Rows are points. Two turns around zero, p and q, are shown by what they do to some points. Write where each new point lands after one turn and then the other. Backwards means that the second turn is done in reverse. Each puzzle has new turns, and all numbers are rounded.
In the rows, 128 means zero.

Turn p:
[128  87] => [99 99]
[111 162] => [140 164]
[136 168] => [162 150]
[137  95] => [111  98]
Turn q:
[132 141] => [141 130]
[117 145] => [139 145]
[ 85 113] => [ 97 161]
[194 123] => [151  66]
[111 119] => [113 140]
Where do these land?
p, then q: [131 109] => [109 132]
p, then q: [158  85] => [ 77 116]
q, then p: [124 162] => [161 119]
q, then p: [ 99 156] => [165 145]

Turn p:
[156 148 117] => [159 130 147]
[132 121 109] => [132 108 132]
[ 58 167 150] => [127 160  51]
[152 102 118] => [119 109 158]
[142 102 146] => [103 133 151]
Turn q:
[165 161 145] => [116 171 155]
[ 98  92 156] => [173  97 130]
[ 96 112 128] => [139  94 123]
[118 140 134] => [123 121 142]
[163 135  77] => [ 88 157  90]
Where do these land?
q, then p: [ 91 114 141] => [101 118 158]
p, then q: [148 109  77] => [180 138 105]
p, then q: [118 153 149] => [ 96 137 135]
p, then q: [183 117 168] => [143 131 195]
q, then p: [121 147  91] => [114 110  93]
q, then p backwards: [107 127 141] => [141 123 108]

Turn p:
[120 150 154] => [117 132 161]
[114 141  81] => [170 153 114]
[ 72  93 140] => [ 87 177 109]
[170 152 129] => [150  89 146]
[163 130 113] => [149  97 119]
[130 102 151] => [ 96 119 119]
Turn q:
[146 179 168] => [134 194 140]
[103 123 107] => [129 109 101]
[134  92 166] => [ 85 123 158]
[103 150 144] => [116 153 104]
[147 113  85] => [160  91 136]
[135 111  98] => [144  97 130]
Where do these land?
p, then q: [109 133 105] => [154 144 133]
q, then p: [126 165  90] => [163  90 116]
p, then q: [104 123 192] => [ 82 151  83]
q, then p: [142 116 119] => [111 117 123]
q, then p: [139  73 123] => [ 77 138 106]
p, then q backwards: [149 159 139] => [160 108 117]

Turn p:
[116 112 121 174] => [151  94 133 157]
[141 122 100 114] => [111 133  99 135]
[204 128  99 110] => [139 156  52 114]
[115 114 152 120] => [122 114 146 107]
[ 98 142 111 108] => [ 95 142 144 144]
[ 68 154 160 153] => [137 124 202 145]
[154 123 154 117] => [141 133 119  93]
Turn q:
[104 153 150 141] => [126 161 154 118]
[ 89 155 145 109] => [126 165 133  89]
[123  68 104 121] => [102  70 117 117]
[146 108 128 126] => [137 104 125 135]
[217 116 119 119] => [181  90  96 183]
[105 145 106 127] => [103 149 115 122]
[113 151 142 153] => [121 156 154 134]
Where do these land?
q, then p: [133  93 156 110] => [118 111 105  90]
q, then p backwards: [173 143 102 147] => [128 139  81 159]
p, then q backwards: [ 97 129 166 128] => [109 109 165 145]
q, then p: [ 78 112 130 137] => [ 95 129 165 108]
p, then q: [158 163  86 119] => [102 171 112 163]

Turn p:
[122 102 105 115 114 140] => [121 130 115 117 102 155]
[ 76  95 111 129 176 122] => [ 98  82 104  79 146 140]
[137 187 123 110 126 118] => [148 146  99 166 152 107]
[ 74  96  85 165 144 132] => [ 66  78 109 110 114 141]
[188 155 144 105 112 112] => [187 158 137 153 120 107]
[126 140 160 124  98 122] => [123 168 143 130 133 112]
[180 169 150 139 121 134] => [164 142 158 176 138 110]
[151 139 154 115 124 159] => [150 150 152 143 145 149]
[ 99  68 121 149 138 112] => [ 96  98 136  77 103 129]
Turn q:
[136 128 124 119  93 143] => [135 131 139 145 100 148]
[ 90 112 103 120 177 122] => [ 97  91  91 117 157 117]
[180 119 172 156 121 165] => [175 132 193 144 143 123]
[110 104 125 154 173 113] => [109 103 122 113 157  87]
[ 63 129 153 101  99 116] => [132 105 101  76  81 148]
[124 121  79 158 136 129] => [ 77 123 134 151 134 113]
[164 178 148 126 167 158] => [147 156 149 124 191 161]
[137 126 121 100 109 117] => [140 139 107 144 109 136]
[149 136 127 118  76  90] => [140 173 119 139  80 121]
Where do these land?
p, then q: [152 150 136 169 149 120] => [144 125 138 114 130  75]
p, then q: [136 121  99  97 136 145] => [119 121 144 167 131 146]
q, then p: [124 115 174  64 131 149] => [176 112 146 146  87 172]
p, then q: [ 89 115 151 131 128 151] => [129 101 113 100 144 156]
p, then q: [109 150 104 167 128  87] => [ 98 124 103 115  98  83]
q, then p: [117 174 118 164  87 126] => [103 183 121 139 167 130]
p, then q: [169  70 115 104 137 119] => [176 136 133 175  98 151]

Turn p:
[108 116 139 126 154 183] => [115 128 120  74 146 157]
[183 126 123 127 112 112] => [157 120 100 145 104  96]
[ 92  95 114 123 164 140] => [109 143 114 121 172 164]
[161 182 126 121  96  89] => [125 118 148 160  85  71]
[108 126 171 131  86 137] => [148  93 168 120 112 152]
[107 112 106 176 173 135] => [133 191 125 113 161 145]
[139 126 151 102 166 105] => [125 108 121 129 171  96]
[168 141 128 126  83  97] => [152 110 128 163  86  99]
[ 86 126  94 118 117 153] => [ 88 139 127 128 117 172]
Turn q:
[137 125 197  85 114  96] => [188 111 132 120 149  68]
[142 169 164 114 130 110] => [169 146 125 142 164 113]
[ 81  76  90 183 153 117] => [ 38 120  97 121 100 117]
[166 142 106 115 163 151] => [142 130 114 105 144 181]
[137 129 104 134  92 123] => [134 126 133 155  95 139]
[104 133 120 112 122 135] => [125 147 146 117 116 122]
[130 124 116 154 122 164] => [101 115 149 138 130 155]
Where do these land?
q, then p: [105 179 157 125 149  93] => [106 163 139 136 137  68]
p, then q: [113 149 111  97 116 115] => [ 94 130 137 138 120 100]
q, then p: [180  95 113 130  91 148] => [177 114  99 113 112 172]
p, then q backwards: [133  90 118 154 154 106] => [146 176 141 126 143 110]
q, then p: [135 123 115 177 148 138] => [109 157 133 113 142 167]
p, then q: [ 83 154 133 114  93 183] => [131 117 201 103 116  97]
q, then p backwards: [174 106 127 127 177 117] => [146  80 136  99 144 164]
q, then p: [101 129 149 101  96 125] => [154 105 150 148 130  99]

Turn p:
[167 145 128  84 151 158 154 126] => [169 132  87 138 154 132 168 133]
[123 123 108 135 127 127 144 109] => [115 114 122 151 132 133 125 117]
[ 99 156 104 115 116 124 114 108] => [108 156 114 146 143 140  96 132]
[111 100 104 136 180 144 145 205] => [148  70 136  70 182 108 117 112]
[125 160 169 138 144  86 142 110] => [109 138  88 118  81  97 127 134]
[181 125 139 146 169 157 139 110] => [142 126 119 133 131 107 192  91]
[110  31  99 105 108 119  96 144] => [151  91 184 110 123 206  96 107]
[146 150 122 141  99 125 140 115] => [127 136 132 167 120 109 130 141]
[107 134 183 117  98 160 122 123] => [105 152 137 110 119 147 158 180]
[116 156 142 147 101 101 118 122] => [107 150 133 137 101 107 105 147]
[124 126 110 144 117 107  95 136] => [128 141 155 128 121 122  95 112]
Turn q:
[ 87 119 166 134  99 164 112 143] => [133 121 146  80 107 176 148 122]
[120 103 100 110 127 112  68 179] => [152 123 155 145 106 163  72 171]
[119  90 111 147 133 152 161 133] => [158 116 118 144 158 155 145 104]
[155 127 126 137  93 113 129 130] => [121  95 132 147 105 115 136 129]
[101 127 107 118 125 101 144  98] => [122 142 106 142 145 125 156 163]
[116 146 115 158 106 140  96 115] => [120 134 178 132 119 131 152 136]
[152 111 153 121 199 116 131 123] => [128 129 109 105 178 100  78 117]
[128  98 132 120 151 111 138 174] => [170 113 104 123 132 136  91 133]
[154 135 125 132 161 141 139  70] => [ 88 142 127 137 176 101 134 104]
[174 201 152 120 130 101 136 153] => [121 142 119 118  72  56 107 111]
[101 152 121 110  85 156 154  90] => [ 95 152 113 134 110 150 188 120]
Where do these land?
p, then q: [104 120 137  82 112 102 164 153] => [146 113 146 160 111 169  86 120]
q, then p: [130  89  88 159 165 126 136 146] => [144 134 136 114 118  97 167  76]
p, then q: [105 179 133  88 164 163 125 124] => [147 199 119 162 135 114 108 127]
p, then q: [135 121 152 140  80 151 102 142] => [140 120 114  81  92 117 124 106]
q, then p backwards: [116 177 121 135 135 102 147 131] => [161 169 157 136 128 123 121 134]
q, then p: [188 106 155 168 142 139 101 117] => [108 129 125  89  77 173 137  98]
q, then p backwards: [145 160 128 132 100 114 103 124] => [129 127 153 166 104 112 131 124]
p, then q backwards: [159 125  83 163 134 108 158 122] => [190 121 108 154 123 124 150 136]
q, then p backwards: [105  95 139 151 136 153 153  92] => [125 111 117 116 162 184 133 129]
q, then p: [100 153 153 104 107  87 103 132] => [160 124 140 118 142 132  90 178]
p, then q: [121  83 119  87 132 162 117 126] => [114 143 122 123 148 152 114  69]

Turn p:
[104 101 148 114  72 156 140 137 103] => [ 86 161 128  84 138 117 158 131  99]
[115 152 145 115 165  96 102 135 181] => [157 114 137 179 138  88 135 126 169]
[119  96 140 117 116 139 138 142 117] => [116 134 142 112 129 118 147 134  97]
[151 103 143 159 108 123 181 109 111] => [119 105 114  75  83 126 119 136 108]
[112 148 136 141 125 160 157 160 126] => [128 127 141 104 123 148 170 101 140]
[ 97 104 123 121 136 158 133  98 106] => [106 156 135 134 110 128 119  98  92]
[145 170 120 151 132  98  92  99 139] => [143 132  89 156 125 135  97 142 174]
[191 136 136 111 110 146 173  90 111] => [133 126 142  57 116 134  70 128 133]
[168 126 115 149 146 131  92 124 150] => [138 124 143 157 115 151 105 166 151]
[118 117 144 116 132 129 136 154  78] => [153 145 122 108 140 133 152 122  86]
[ 88 156  58 114 167  71  65 161 186] => [131  84 115 244 192 130 137 124 160]
Turn q:
[122 119 154 146 183 147 123 171  88] => [134  79 157 112 172 124 158 144  92]
[143 116 110 159 106 110 133 117 200] => [141 125 125 125  71 134 130  92 182]
[126 141 134 132 103 135  83 192 113] => [145  85 124 114 161 144  75 106 110]
[131 131 132 131 107 105 133 112  93] => [131 145 125 148 128  94 113 128 107]
[ 68 158 126 132 139 155 120  75 154] => [ 61 154 105 138 134 153 164  94 135]
[133 116 102 113 105 155 157 110 109] => [143 154 111 160 113 149 132 151 109]
[105 144 142 106 155 111 148 115 142] => [ 82 131 130 119 126 116 140 151 143]
[ 80 108  82 147  99 165 144 170 139] => [131  81  83 141  93 182 129 118  97]
[169 129 172 117 129 143 136 144 107] => [147 129 181 139 152 129 111 152 124]
[132  87 146 109 163  77 109 114 164] => [120 144 149  57 100  97 139 131 148]
[198 160 109 118 120 102 122  88  99] => [171 179 118 155 158  83 115 141 161]
Where do these land?
q, then p: [173 114 103 146  61 122 114 126 166] => [ 97 148 128 123 125 141  82 178 184]
q, then p: [ 97 141 104 132 119 127  96 122 108] => [125 129 114 151 133 150  96 103 109]
q, then p: [ 82 148 170  93 128 117 147  94  75] => [162 143  70 152 135 133 179  87 110]
q, then p: [113 124 109 135 129 139 150 100 148] => [ 97 115 120 108 123 139 136 108 143]
p, then q backwards: [ 93 138 140 159  99 143 140 134 104] => [ 93 113 100 129 145 134 117  94 147]
q, then p: [120  74 202  99 149 132  97 142 106] => [185 190 134 100 153  86 140 115  99]
p, then q: [158 123  99 116 167 148 154 137 110] => [148 161 170 125 154 146 132 123 103]
q, then p: [157 144 139 107 110 139 113 141 185] => [109 154 172 148 127 111 128 142 172]
q, then p: [158 131 158 135 151 130 116 112 133] => [157 123 138 120 113  95 127 121 148]
q, then p backwards: [128 144  55 158 167  84 154 173 145] => [131 154 148 176 113  43 157 145 158]

Turn p:
[135 134 182  99  92 142 108 136 111  83 112] => [102 124 127 118  69 145 143 141 119 106  74]
[172  87 177 156 165 153 132 164 151 108 173] => [170 115 150 120 131 217 122 141 150 162 101]
[137 151 114 112  82 132 158 158 162 121  96] => [ 75  91 104 125 117 117 165 133 145 148 138]
[130 142 111 169 168 128 109 100 142 113 123] => [161 136 120 137 173 132 136 143 143  90 132]
[118 168 155 162 113  84 150 155  75 125 140] => [101 109 182 171 109 149 130 123  93  94 158]
[160  82 136  95 105 126 147  86 140 102 145] => [160 112 125  95 118 117 159  99 107 158  80]
[113 164 105 160 113 152 107  97 166 156  99] => [122 123  64 162 163 100 125 154 133 112 136]
[ 89 105  84 116 100 133 134 139 160 147 157] => [149 106 104 127 106  89 110 116 152 166 164]
[168  73 105 116 135 159 122 116 105 130  91] => [128 136 130  60 156 115 119 158 107 150 101]
[100 134 114  86 111  71  90 106 142 126  99] => [109 141 138 142 119  53 130 102 157 106 100]
[104 147 128 109 108 111 135 125 125 168 107] => [ 87 134 117 149 126  98 112 107 117 132 137]
[141 130 142 160 159 107  90 141 126 154 155] => [151 149 161 171 149 146 103 147 140 132 124]
[ 95 115 139 145 169 165 176  97  90 118 122] => [144 132 108  84 143 165 104  97  88  89 154]
[130 159  99 106 172 128 136 171  96 141 174] => [132 182 163 129 113 149 136 128 138 145 192]
Turn q:
[163 179 114 136 110  97 108 116 156 110 157] => [157 137 117 128 159 183 126 101 156 152 155]
[150 101 114  88 130 169 150 111  86 123 104] => [137 100 132  94 127  94 130 114  65 122 106]
[150  80 119 124 112 157 180 138 130 135  67] => [147 112  98  97 121  58 167 128 115 103 100]
[ 89 172  95 129 105  90  94 131 154 114 163] => [150 161 127 132 120 191  82 134 164 119 154]
[121 137 144 121 178 109 122 113 135 140 104] => [ 88 153 149 114 136 122 129 119 143 149 103]
[110 154 114 129 128  98 124 134 152  64 163] => [134 160 116 143 175 172  95 127 138  98 148]
[136  97 114 130 147 194 176 120 127 162 118] => [ 92  88  94  92 102  81 148 127 100 121 135]
[119 129 124 122 109 112  65 127 167 112 151] => [142 125 140 160 119 173 100  97 166 109 124]
[145  70 116 104 118 129 183 126 101 167 120] => [143  81 137  88 128  58 130 155 118 127 128]
[ 95 139 178 169 116 124 111  96 104 143 119] => [117 168 155 174  94 107 138 124 123 157 153]
[141 106  99 139 131 153 144 157  85 154  91] => [140 108  99 112 103  97 140 162  98 146  90]
[117 177 149 101 108 115 111 162 152 116 155] => [138 140 154 131 135 195 146 140 144 102 145]
[128 122 184 171 171 116  96 132 115 125 152] => [ 80 131 147 196 145 132 134 135 136 160 124]
Where do these land?
p, then q: [154 158 151  93 105 167 176 152  90 166 131] => [128 129 141 114  61 132 111 172  81 136 168]
p, then q: [159 138 135 167 153 121 153  90 130  89 146] => [105 110 104 118 172  99 152 117  82 133 124]
q, then p: [126 121 149 111 165  95 101  95 131 109 143] => [137 153 108 154 143 144  95 118 137  91 100]
q, then p: [128  98 131 171 179 132  85 121 115  90 151] => [148 122 122 142 167 109  72 160 134  79 145]
q, then p: [ 73 174 125 153  98 157 143 148 143 140  89] => [103 104 109 143  82 117 187 143 115 133 174]
q, then p: [133 143 110 116 106  99  85 136 151 109 154] => [151 138  89 122 143 152 137 167 138 137 100]
q, then p: [157 130 161 131 109 165 157 133 136 181 124] => [130  88 138 114 115 127 129  74 103 169 142]
q, then p: [126 123  92 158 128 120 106 117  94 148  72] => [ 76 130 133 155 152  79 134 153 112 143 125]
q, then p: [ 97 109  97 124 148 174  91  89 151  83 152] => [181 138 108 121 110  81 119 160 116  69 113]
q, then p: [151 126 107  89 168 123 161 153 133 157 113] => [ 89 148 130  84 116 117 113  92 159 143 122]
q, then p: [ 72 118 114 136  88  89 131 139 135 139 144] => [134 114 138 165 100 143 158 166 168 144 112]
p, then q: [160  99 164  86  90  95 146 162 126 126 119] => [132 148 171 123  73  74 150 130 138 114 134]

Turn p:
[106 171 140 127 110  98  99 156 140 155 115] => [106  91 111 102  93 104 115 161 130 128 151]
[159 149 127  90 113 105 159 173 101 165 146] => [106 120 128 139 128 146 108 168  90 193 150]
[ 73  95 152 109 180 161  91 121  93 140 160] => [184 157  56 126 144  99 130 115  88 103 125]
[ 77 108 122 163 128 172 112 121 100 130 165] => [129 168  62 123 137 137 157 104 129  96 138]
[155 149 126 132 119 119 120 103 107 101 106] => [102 123 162 114 142 105 149 117 125 134 109]
[117  99  79  98 176 137 173 117 114 132 129] => [141 161 120 144 168 160  77 126 109 127  85]
[139 109 109  99 120 129  97 137 178  86  87] => [145 116 159 146  74 110 119 118 156 125  74]
[133 159 161 143  87 152 113 120 176 127  89] => [121 132 169 106  78 100 134 123 170 115 163]
[105 124 163 152 127 113 151 127 118  92 164] => [143 118 128 112 134 166 172 126  99 100 142]
[164 100 149 141  85  99 157 145 116 174  83] => [ 85 107 164 189 125 122 108 129 118 136 181]
[165 153 127 153 172 126 115 137 124  93 131] => [141 123 146 119 161 115 166 167 146 130  99]
[144 121  82 129 119 124 148  80 169 142 162] => [133 119 129 114 151 171 101  85 175 153 120]
Turn q:
[110 112 143 151  82  86 149 112 113 130 125] => [104  97 123 149 109  84 121 140 167 128 117]
[ 78 142 172 144 143 135  67 151 128 103 142] => [137  98 134 155  79 181 127  76 127 125 151]
[ 81 183 127 145 190 124 102 170 133  96 162] => [155  87 163 122 101 156 156  65  72 149 149]
[120  93 155  88 125 103 127 114 151 113 153] => [130 110  73 119 109 122  88 135 122 133 147]
[151 102 126 147  99 128 130 112 142  95 142] => [126 124 134 137 144 105  94 137 146 107 163]
[155 128  60 110 152 169 165 164 123 153  51] => [141 164 132 127 203 146 204 181 105 124 101]
[165 120 147 126 113  88 112 109 105 127 128] => [104 151 108 145 113  91 107 113 130 104 119]
[141 113 149 122 123 147 157 115  99 128 140] => [149 134 113 107 139 113 118 119 162 116 111]
[135 147 119 105  80 129 131 109 120 130 130] => [ 90 146 122 104 126 114 135 133 157 134 143]
[152 153  77 118 189 185 169 112 163 165  52] => [123 152 152 103 222 180 154 171  84 140  71]
[128 135 159 142 118 118 115 156 147 146 163] => [140 121 145 118  72 131 115 134 122 113 134]
[119 107 103 138 122 125 112 112 112 149 150] => [139 150 135 148 120 114 116 131 142 164 131]
Where do these land?
p, then q backwards: [138  94  88 109 173 176 137 159  77 130  88] => [185  85  99 138 149 102 105  97 109 175  89]
q, then p: [133 139 148 206 105 119 140 110 167  94 122] => [181 100 117 153 107 114 176 109 112  79 134]
p, then q: [120 137 113 134 148  88 107 102  94 103 158] => [147 130  85 143 177 125 142 133 118 148 102]
p, then q: [172 123  79 102 100 189 124 134 137 160  88] => [ 65 115 181 136  71 158 121 140 113 146 106]
p, then q: [179 110 169  88 133 109 110 179 160 142 134] => [155 160 151 149  82  93 114 172 145  85 109]
p, then q backwards: [ 98 148 119 147 137 156 113 130 123 122 149] => [146 125 139  84 115 141 140 138 112 136 122]
p, then q backwards: [156 136 169  87 118 116 135 148 118 118 105] => [123 142  93 158 141  98 124 149 153 146 155]
q, then p: [ 98 131 133 114 147 135 105  80 106 165 133] => [107 142 120 115 125  88  85 116 163 124 152]
q, then p: [149 137  74 128 163 170 166  87 144 162  98] => [157 150 131 125 149  74  90 200 106 119 133]
q, then p: [ 78 154 131 119 108  97 106 171 144 118 135] => [109 145 109 150 116 179 133  88 110 133 161]
q, then p: [ 99 137 139 145 106 125 147 131 134  93 173] => [164  97 120 149 119 143 129  85 123 149 139]
p, then q: [138 127 157 127  99  87 136 151 106 161 140] => [180 134 131 140 102 107 123 128 159 156 128]
p, then q: [105  91 144 156 127  97 138  82 154  96 142] => [139 124 106 124 188 132  77 113 148 109 140]
